Each wall is flat, endless, passes through zero and stands at right angles to its row. A trip goes straight from one point to another. List the walls that it crosses, first one first.

Walls:
(1): [24  5 19]
(2): [  1 -18 -18]
(3): [-21  14   0]
(4): [-12 -31   7]
Trips:
[ 10   0 -18] to [-22 -14 -17] -> 4, 3
[ 15 -18   6] to [18  9 60] -> 2, 4
[ 9  3 21] to [ 19 -18  -7] -> 4, 2
[ -1  23 -15] to [11 -2 -7] -> 2, 3, 1
[-10  25  -5] to [  5  -6 -10] -> 2, 3, 4
[-13   1  13] to [33 30 13] -> 1, 4, 3

Walls:
(1): [ 26  -8 -12  24 -10   1  21  21 -24]
(2): [-18  41 -29 -22  37 -21  -3  -7  -2]
(3): [-22   1 -19  -3 -15   7   4   4 -26]
(4): [ -9  -2  29  18  19   6  20  10 -10]
(5): [ 10 -16  -8  18   9  28  36  11   1]
(6): [ 16  -6  -9   6 -10 -17  -7 -60   6]
Trips:
[ 36 -11  -3   2 -20  13  20  -6   0] to [  0 -16  15  23  31  17  -1  39  -9] -> 4, 6
[-18  10 -13 -13  -9   2  10   0  -1] to [ 10  13  11  11  19  22  32 -18   4] -> 5, 4, 6, 1, 3
[ 19 -16   3   5 -12   5   3  -1 -16] to [  4  -8 -19   8   1  26 -10  17   9] -> 4, 6
[-32  -9   2  15  10  -8  -5 -19  -3] to [-23   6  -7  -7 -31 -16  11  -1   2] -> 4
[ -3 -31 -32 -18  17   2   2 -18   8] to [-16  -5  23 -17  14  25   7 -14 -10] -> 4, 6, 2

Walls:
(1): [-43 -14   1 -18 -31   2  25   9  -8   8   6 -19   2  34 -13 -11   9  12
   5   1]
(2): [-11 -30  -8   3  -5  37  -8   6   4  17  31 -14  -1 -17  -7  -2   9  17
  17 -47]
(3): [ -6 -12  -1 -21  18 -37  26 -11   3 -11  35 -24   2  29  11 -11 -41 -42
  10  -9]
(4): [ 17  -5 -14  -6  -7 -19   9   3   4   4 -33  24 -23  19  17   5 -39 -18
  24 -15]
(5): [  5   2 -13 -23 -22  46   3 -15   7  -8  -2 -48  -8  11   8 -28   0 -11
  -1   3]
Trips:
[ 12   4  22 -14   2  -2  14 -11  19  33 -14 -33 -16  21 -18   5  16  31
   2   2] to [ -6  26  20  12  19 -20  12   7 -33  29   6  36  -5 -12 -14  -1  22  15
 -28   4] -> 2, 5, 1
[ 31  18  -6  39  -8  12 -30   3 -26  -6 -17  30 -15   2 -36 -13 -54 -27
   6 -32] to [  3  -7  27   5   6   6 -24  38  20  14   0 -14 -24  32  23 -34  12  20
 -13 -22] -> 2, 5, 1, 4
[ -3  25  -8   7  -5 -16 -21  38   6   6   5  22   9 -18  -3  11  49 -10
 -10   9] to [ 16 -20  30  -1 -16  -4   7  31 -10  11 -21   3 -23   4 -57 -14 -38  55
 -39  21] -> 1
[ 40  16 -24   1 -21  28  34  20  39   3  16 -17  -6 -11  -7  45  -7 -44
  -9 -40] to [ 16  30  18  22  26 -36 -12  -9  -2   8  10  10   7  -3 -38 -15  14  26
  12   1] -> 5, 4, 3, 2
